Rows are points. Examples show where two turns around zero, p and q, send a point. Where does a point land after both, in the order given? Backwards means that the second turn is done in reverse. Each puzzle has new turns, and all numbers are rounded.

Turn p:
[+0.06,+0.14] -> [-0.15,+0.02]
[+0.01,+0.18] -> [-0.18,-0.04]
[+0.30,-0.34] -> [+0.24,+0.39]
[+0.00,+0.16] -> [-0.15,-0.05]
[-0.37,-0.14] -> [+0.24,-0.31]
Turn q:
[-0.17,-0.21] -> [-0.11,+0.25]
[-0.01,-0.19] -> [-0.17,+0.09]
[-0.04,+0.21] -> [+0.21,-0.06]
[+0.24,-0.23] -> [-0.31,-0.11]
[-0.02,+0.42] -> [+0.38,-0.17]
Where do these land?
p, then q backwards: [+0.31,-0.08] -> [-0.28,-0.16]
q, then p: [-0.36,-0.06] -> [-0.36,+0.00]
p, then q: [-0.20,+0.00] -> [-0.20,+0.03]
p, then q: [+0.24,+0.14] -> [+0.26,+0.10]

Turn p:
[-0.30,+0.17,+0.10,+0.03] -> [+0.33,+0.01,+0.11,+0.09]
[+0.20,-0.08,+0.19,+0.14] -> [-0.07,-0.20,-0.24,+0.03]
[-0.09,+0.08,+0.32,-0.20] -> [+0.08,-0.10,+0.07,+0.37]
[-0.25,-0.11,-0.18,-0.03] -> [+0.10,+0.31,+0.04,-0.05]
[+0.43,-0.05,-0.43,+0.06] -> [-0.43,-0.02,+0.03,-0.44]
Turn q:
[-0.13,-0.26,+0.25,+0.05] -> [+0.00,+0.02,-0.19,-0.33]
[+0.09,+0.16,-0.23,+0.23] -> [-0.07,-0.02,-0.10,+0.35]
[-0.03,+0.31,+0.13,-0.19] -> [+0.22,+0.22,+0.22,+0.04]
[+0.35,-0.28,-0.15,-0.26] -> [-0.38,-0.19,+0.30,-0.11]
[+0.09,-0.07,-0.13,+0.29] -> [-0.18,-0.06,-0.22,+0.16]
[-0.38,+0.15,+0.13,-0.13] -> [+0.43,+0.03,+0.00,-0.11]
Where do these land?
p, then q: [-0.30,+0.14,+0.18,+0.17] -> [-0.38,+0.11,+0.07,+0.09]
q, then p backwards: [+0.19,+0.18,+0.05,+0.04] -> [-0.09,-0.11,-0.04,-0.22]
q, then p: [+0.14,-0.10,+0.20,+0.23] -> [+0.13,+0.13,+0.28,-0.09]
q, then p: [-0.27,-0.06,-0.53,-0.17] -> [-0.22,+0.11,-0.57,+0.01]
q, then p: [-0.36,+0.16,-0.05,-0.20] -> [-0.35,-0.23,-0.17,+0.01]
q, then p: [+0.23,-0.13,+0.00,-0.12] -> [+0.17,+0.09,+0.01,+0.22]
p, then q backwards: [+0.37,-0.18,+0.15,+0.05] -> [+0.09,-0.29,-0.16,+0.28]
